Rows are points. Each copy is the shape, with its points in the same order, turned, moved and blurred by noise. Say if it was mirrored as well.

Shape (7 x 2)
array([[ -4, -40],
       [-17, -23],
       [ 16, -22],
       [ 38,  51],
       [-20,  -8],
       [ 44,  -9],
       [ 25,   5]])
Copy 1 (7 x 2)
array([[ 44,   0],
       [ 24,  12],
       [ 26, -18],
       [-49, -45],
       [ 12,  18],
       [ 18, -50],
       [ -2, -29]])
Copy 1 is: mirrored
Copy 2 (7 x 2)
array([[-17,  31],
       [-28,  13],
       [  5,  13],
       [ 29, -60],
       [-30,  -2],
       [ 35,   2],
       [ 15, -12]])
Copy 2 is: mirrored
Copy 3 (7 x 2)
array([[ 28, -22],
       [ 27,  -1],
       [  0, -22],
       [-64,  19],
       [ 18,  10],
       [-31, -29],
       [-24,  -7]])
Copy 3 is: mirrored
Copy 4 (7 x 2)
array([[  2, -36],
       [ 17, -19],
       [-15, -15],
       [-29,  59],
       [ 20,  -5],
       [-45,  -2],
       [-21,  13]])
Copy 4 is: mirrored

Shape (9 x 3)
array([[-13, -23, -38],
       [-28,  -2, -17],
       [ 15,  38,  10],
       [  0, -18,  35],
       [-19,  35, -37],
       [  8,   9,  59],
       [  7,   7, -15],
       [ -5, -16,  58],
       [-11, -30,  36]])
Copy 1 (9 x 3)
array([[-21, -13, -38],
       [-28,  11, -20],
       [ 22,  42,   0],
       [ -6,  -7,  37],
       [-13,  48, -42],
       [ 12,  18,  56],
       [  7,  12, -22],
       [ -9,   1,  54],
       [-14, -17,  30]])
Copy 1 is: only turned
Copy 2 (9 x 3)
array([[ -2,  -9, -46],
       [  3,  28, -31],
       [-39,   7,  28],
       [ 22,  -4,  28],
       [-45,  34, -35],
       [  5,   6,  60],
       [-20,  -1,   0],
       [ 33,   7,  41],
       [ 40,   5,  25]])
Copy 2 is: mirrored
Copy 3 (9 x 3)
array([[ -2,   0, -48],
       [-18,  11, -19],
       [ 23,  26,  27],
       [ -3, -32,  20],
       [ -3,  50, -19],
       [  4, -20,  57],
       [ 16,  12, -11],
       [-10, -38,  43],
       [-15, -40,  17]])
Copy 3 is: only turned

Shape (10 x 4)
array([[ 58, -12,  28, -17],
       [ 34,   6,  19,  -4],
       [-42, -33, -27,   8],
       [-18, -40, -18,   0],
       [-19, -46, -49,  -2],
       [ 49, -11,  24,  19],
       [ 19, -11,  -9,  -9],
       [ 29, -51,  -2,   1],
       [ 16, -30, -37,  24],
       [ 33,  27,  -9,  -3]])
Copy 1 (10 x 4)
array([[-10,  13,  64, -20],
       [ -5,  14,  42,   1],
       [-20,   4, -52, -28],
       [-22,   2, -25, -37],
       [ -6, -16, -41, -51],
       [-21,  -9,  52,   3],
       [  2,   4,  15, -21],
       [-30, -13,  21, -43],
       [ -5, -37,  -8, -22],
       [ 26,   6,  28,   8]])
Copy 1 is: only turned
Copy 2 (10 x 4)
array([[ 19, -32,  48,  14],
       [  5,  -8,  34,  11],
       [  0,   4, -40, -53],
       [  7, -14, -21, -46],
       [ -4, -15, -18, -75],
       [-11, -33,  28,  21],
       [  3,  -9,  22, -22],
       [  6, -49,   8, -24],
       [-32, -24,   3, -44],
       [-14,  13,  44,  -5]])
Copy 2 is: mirrored
Copy 3 (10 x 4)
array([[ 29, -40,  31,  15],
       [ 27, -13,  22,   5],
       [-34,  -7, -49, -10],
       [-26, -22, -34,  -3],
       [-20, -34, -64, -12],
       [ 37, -11,  20,  37],
       [ 25, -25,  -5,  -2],
       [ -2, -50, -15,  28],
       [ 12, -25, -49,  20],
       [ 54,  -3,  -2,  -9]])
Copy 3 is: only turned
Copy 4 (10 x 4)
array([[ 29,  42,  11, -30],
       [ 16,  32,   7,  -3],
       [-33, -59,  -7,   0],
       [-13, -37,   1, -20],
       [ -6, -64, -21, -20],
       [ 39,  20,  28,  -4],
       [ 11,  -1, -11, -10],
       [ 22, -18,  16, -41],
       [ 29, -42,  -5,   0],
       [ 21,  25, -21,  20]])
Copy 4 is: only turned
